Each row is a point. The points of each table are mixes of a few directions, plus a little noise. Count the directions of each table, and those that both share. Where both have some left over, give the other angles between the two spaces (their principal angles), to ten degrees, smallest first.

First (6 x 2):
[[-53 -42]
 [ 26  20]
 [ 29  22]
 [-29 -22]
 [-47 -37]
 [ 74  58]]
Second, 6 rows:
[[-70 -55]
 [ 69  54]
 [ 14  12]
 [-25 -21]
 [-26 -21]
 [ 39  31]]
Directions: first 1, second 1, shared 1

First, 7 rows:
[[  1  -5  -2  -1]
 [ 14 -67 -32 -14]
 [  5 -25 -12  -5]
 [  2  -8  -4  -2]
 [-18  90  43  19]
 [-20  95  46  20]
 [ 16 -80 -38 -17]]
Second:
[[ 10 -42 -23  -4]
 [ 11 -89 -21 -57]
 [ -8  25  22 -11]
 [  2  15  -5  26]
 [-14  90  27  45]]
Directions: first 1, second 2, shared 1

First:
[[-10  -5   7 -20  -6 -29  11  12  -4]
 [ 21   8  18  29 -14  32  -3 -15   8]
 [-26  -1 -12 -18  -3 -33  11  12 -20]
 [-20 -43   4 -34  95  -4   4   1 -18]
 [-20  21  17   7 -20 -23  10  13 -14]
 [ 31 -36  14 -42  -4 -18   6   5  29]
 [ 34  19 -13  21   8  43 -40  -1  53]
 [-10  36 -34  56 -54  32   0 -27 -33]]
Second:
[[ 66  27 -17 -55  18  38 -12  23  27]
 [  6   4   1  -2   1   7   0   1   0]
 [ 24  47  64  80 -17  94  29 -40 -65]
 [-22 -18 -12  -7   0 -32  -4   5  10]
 [ 34  11 -13 -35  10  14  -8  15  19]
 [-34 -24 -11   1  -3 -43  -3   2   7]
 [-23  -4  15  33  -9  -2   9 -14 -20]
 [-20 -11  -2   7  -3 -19   0  -2  -1]
 [-36 -21  -4  11  -4 -36   0  -3   0]
 [  3 -10 -21 -32   8 -21 -10  16  23]]
Directions: first 5, second 2, shared 1; angles 50

First (8 x 12):
[[-29 -10  -2   4  -3  32  19 -23  18  -3  -2  -2]
 [  4   1   1   0   1  -4  -3   3  -3   0   0   0]
 [-45 -15  -3   6  -5  51  29 -36  27  -3  -3  -3]
 [ 15   5   2  -2   2 -17  -9  12  -9   2   1   1]
 [ 86  29   5 -12   8 -95 -53  67 -52   7   5   6]
 [ 17   5   2  -2   2 -19 -10  13 -10   1   0   1]
 [-35 -11  -2   4  -4  37  21 -27  20  -2  -2  -2]
 [-13  -5  -1   2  -1  14   9 -11   8  -1  -1  -1]]
Second:
[[  0  -3  30 -21  27 -29  -4  15  46  18  -8  31]
 [ 26   8 -19   1   1 -12  -9  12 -39  -7  -2 -18]
 [-24  -6  22  26 -57  20   3 -27  26 -11  38  23]
 [-31   6 -15 -14  33  48  18 -15  -8  -7 -46 -22]
 [ 11  -8   1  16 -30 -15  -4  -2   1   0  34   6]
 [ -9  21  22   4   3 -14 -39  38  -8  38 -24 -12]
 [ 37   0 -21 -29  38 -16  18  -2 -13 -33 -13   8]
 [ -9 -18 -21  18 -17  17  16 -19  -4   1  21 -16]]
Directions: first 1, second 5, shared 1

First:
[[ -7  -3  26 -30  -8  22 -12  12   7 -20 -22 -15  13  16  14   1 -11 -12]
 [ 11  -2  -1   8 -14  -2   6   2   3  -9  20   7   2  -9  35 -12   8  21]
 [-27  10  11  -9 -62  10 -17 -22  45  35  19 -24 -41  -3  28  56 -16  14]
 [-14  -1  18 -12   2  27 -13 -11   7  15  -8 -23 -22   6  -2  13 -20  -2]
 [-16   1  -2   5  22  11   4  11 -13  13 -13 -26   3  13 -43  15  -3 -20]
 [  1   9   0 -35 -26 -37 -20 -13  24 -15 -34  40  11   3 -10  13  -2 -27]
 [  6  -6  13 -16  26  12  -9  -4 -10 -11 -22   4   1   6  -8 -20 -12 -10]
 [ 20   0 -16  25 -35 -20  27  33   0 -33  41  13  38 -11  56 -16  39  29]
 [ 28  -8 -48  65  95 -23  33  -9 -64  23  19  23  -6 -20 -71 -49  18   6]]
Second:
[[  6   3   8 -31   8 -18  -8  26  -9 -48 -47  19  44  18  -9 -18   7 -36]
 [  9   9 -27   3  11 -51  -3 -16  -3   2 -18  45   2  -8 -39  -2   9 -20]
 [ 11   2  -9   5  10 -17  12  32 -20 -36  -9  10  40   6   2 -23  22 -11]
 [ -8 -18  46 -17 -28  77   2  24  14 -12  26 -58   7  12  72   0 -13  33]
 [ -4   8  -3 -12 -32 -21 -10 -15  24   5  -2  18  -9  -5   7  20  -1  -2]
 [-19   4  -3  38  35  32  10  12 -31  28  13 -58 -30   4 -17   4  -5   5]
 [ 15  -6 -17  -6  27 -27  -9 -57   7  35  -8  55 -27 -18 -54  -2 -16  -5]
 [  6 -16  24  -1 -32  46  13  19  13 -13  41 -27  15  -1  67  -6   3  40]
 [-21  10  -8  24  -2   7  -4 -20   4  45  17 -30 -49  -7 -12  30 -11   9]
 [  6   4 -11  -4   3 -27  -3  -6   0  -5 -14  26   7  -2 -18  -2   5 -13]]
Directions: first 5, second 5, shared 4; angles 40
